Every row gives one point. The points of each table are mixes of a few directions, plus a little noise. Count the directions of each table, and those that both share. Where both have some left over, give the other angles between the two spaces (their principal angles), to ten degrees, smallest first.

First:
[[-3.82  1.57]
 [-0.79  0.30]
 [-1.35  0.54]
 [ 3.47 -1.39]
 [ 2.69 -1.11]]
Second (4 x 2):
[[ 2.19 -0.87]
 [ 0.47 -0.19]
 [ 1.85 -0.78]
 [-4.59  1.79]]
Directions: first 1, second 1, shared 1

First, 9 rows:
[[-0.92 -0.43  0.62  0.71 -1.09 -1.14]
 [ 2.03  0.84  1.41  1.25  1.81  0.35]
 [-3.26 -1.31 -3.05 -2.98 -2.72 -0.16]
 [-5.04 -2.24  1.46  1.85 -5.65 -4.83]
 [ 1.28  0.60 -1.07 -1.12  1.63  1.77]
 [ 3.29  1.41  0.44  0.36  3.27  1.95]
 [-0.19 -0.12  0.37  0.44 -0.35 -0.37]
 [-0.64 -0.32  0.68  0.80 -0.79 -0.91]
 [ 3.48  1.54 -0.90 -1.19  3.82  3.26]]
Second:
[[ 0.01 -0.13 -0.29 -0.14  0.30  0.19]
 [ 0.13 -0.49 -1.03 -0.47  0.96  0.87]
 [ 0.71 -1.56 -3.58 -1.63  3.68  3.19]
 [-0.73  1.64  3.73  1.73 -3.85 -3.38]
 [ 0.59 -1.44 -3.23 -1.51  3.27  2.87]
 [-0.13  0.13  0.39  0.15 -0.25 -0.26]
 [-0.77  1.75  4.05  1.86 -4.06 -3.54]]
Directions: first 2, second 1, shared 0; angles 30

First:
[[-0.44  1.91  0.20 -0.89 -1.58 -0.31 -0.79  0.25  0.34  1.75  2.42]
 [-0.20  1.08  0.17 -0.45 -0.89 -0.15 -0.52  0.18  0.27  1.07  1.46]
 [-0.96  4.15  0.60 -2.21 -3.49 -0.67 -1.87  0.53  0.72  4.00  5.46]
 [ 0.33 -1.07 -0.21  0.55  0.91  0.15  0.54 -0.14 -0.29 -1.11 -1.48]
 [ 0.26 -1.14 -0.12  0.52  1.00  0.24  0.66 -0.09 -0.22 -1.12 -1.49]
 [ 0.80 -3.52 -0.51  1.79  2.94  0.61  1.59 -0.42 -0.73 -3.41 -4.70]
 [-0.81  3.68  0.54 -1.94 -3.07 -0.56 -1.64  0.48  0.66  3.49  4.66]
 [ 1.01 -4.90 -0.68  2.50  4.20  0.92  2.28 -0.58 -0.98 -4.81 -6.52]]
Second (10 x 11):
[[-0.22  2.07  3.07  2.57 -2.41  3.89 -5.05  0.38  1.81  3.19  1.37]
 [ 0.18 -1.73 -2.58 -2.17  2.12 -3.24  4.26 -0.34 -1.52 -2.76 -1.10]
 [-0.24  1.86  2.71  2.29 -2.17  3.41 -4.48  0.37  1.58  2.86  1.14]
 [-0.07  0.34  0.44  0.44 -0.40  0.67 -0.87  0.07  0.33  0.54  0.23]
 [-0.15  1.13  1.68  1.33 -1.35  2.10 -2.84  0.25  0.95  1.79  0.74]
 [ 0.18 -1.77 -2.69 -2.18  2.06 -3.31  4.34 -0.32 -1.48 -2.76 -1.10]
 [-0.02  0.23  0.36  0.30 -0.27  0.43 -0.50  0.02  0.18  0.37  0.13]
 [-0.05  0.40  0.56  0.44 -0.45  0.73 -0.97  0.06  0.33  0.59  0.21]
 [-0.06  0.37  0.67  0.59 -0.54  0.86 -1.16  0.12  0.45  0.73  0.35]
 [ 0.33 -2.98 -4.41 -3.66  3.39 -5.51  7.24 -0.59 -2.52 -4.61 -1.83]]
Directions: first 1, second 1, shared 0; angles 60

First:
[[ 0.51 -1.97  2.92 -0.68  0.94  0.50  1.64  1.46 -0.58  0.50  3.04  3.61
  -1.19 -2.37  0.38 -1.24 -2.02  2.43]
 [-1.68 -0.66 -0.32  0.63 -0.73 -0.20 -1.36 -0.54  0.35  0.92 -0.96 -1.58
   1.27 -1.19  0.87  0.21  1.54 -0.74]
 [-0.18 -1.68 -4.52  0.10 -1.29  1.71 -0.78 -4.38 -0.57  0.63 -1.93 -2.23
   2.37  0.45  1.24 -1.07  1.81 -4.35]
 [-2.03 -1.67 -3.73  0.44 -2.14  1.01 -1.93 -3.48 -0.17  0.74 -2.85 -4.00
   3.50 -0.63  1.14 -0.34  3.13 -3.41]
 [ 1.21  1.46  3.63 -1.83  0.43 -0.57  2.36  4.31 -0.63 -3.08  1.61  1.57
  -1.36  0.64 -3.55  0.68 -2.38  5.67]
 [-1.85 -0.45 -2.40  1.60 -0.79 -0.20 -2.52 -2.53  0.81  2.08 -2.08 -2.56
   1.58 -0.54  2.25  0.26  2.59 -3.67]
 [ 3.87  3.50  1.46 -0.93  2.17 -0.72  2.61  2.47 -0.09 -2.29  1.76  3.26
  -3.88  3.79 -2.42  0.65 -3.50  2.12]
 [ 0.15  1.52  2.98  0.67  1.42 -1.56 -0.01  2.68  0.89  0.51  1.37  1.92
  -2.25 -0.18  0.09  0.87 -1.17  1.92]]
Second (9 x 18):
[[-0.37 -2.12 -0.10  0.01 -0.59  0.26  3.40 -0.63  0.36  1.83 -1.12  3.40
   2.12 -3.55  0.15 -1.24  2.22 -0.82]
 [ 2.20  3.96  0.92 -0.04  2.37 -0.41 -0.73  2.80  2.05 -0.85 -1.98  0.97
   0.70  0.76 -5.03  0.33 -1.20 -0.97]
 [-1.33 -1.44 -3.73  0.97  1.50  3.00 -1.05 -1.51 -1.66 -2.02  3.28 -4.63
  -1.42 -1.85  4.69  2.51 -1.32  1.09]
 [-0.50  3.92  1.24  0.19  0.55 -1.06 -4.33 -1.94 -0.08 -4.13 -0.65 -0.80
  -4.23  3.01  2.14  0.62 -2.93  2.00]
 [-3.42  0.97 -1.86 -0.98 -0.38 -0.59 -0.67 -2.24 -0.54 -2.03  2.53 -0.82
  -3.45  0.50  3.22  0.77 -1.58  0.89]
 [-1.34 -0.08 -0.38 -0.25 -2.00 -2.08  2.11  0.39 -0.73  0.71  1.34 -0.68
  -1.84  2.64  1.57  1.41  1.32  1.25]
 [ 0.33  3.27  1.03 -0.45  1.54 -0.84  0.47  0.21  2.18 -1.12 -2.66  4.25
   0.22 -1.66 -2.93 -1.11 -0.65 -0.90]
 [ 1.03 -5.43  0.66 -1.10 -2.08  0.88  0.05  1.90 -0.78  5.20  1.59 -1.76
   4.60  0.50 -3.33 -2.51  1.62 -2.68]
 [ 3.42 -3.09  2.22  1.67 -0.96  0.82  0.76  1.03 -0.72  2.46 -2.42  0.04
   3.30 -0.28 -0.44 -0.76  2.56  0.12]]
Directions: first 4, second 6, shared 1; angles 70, 80, 80
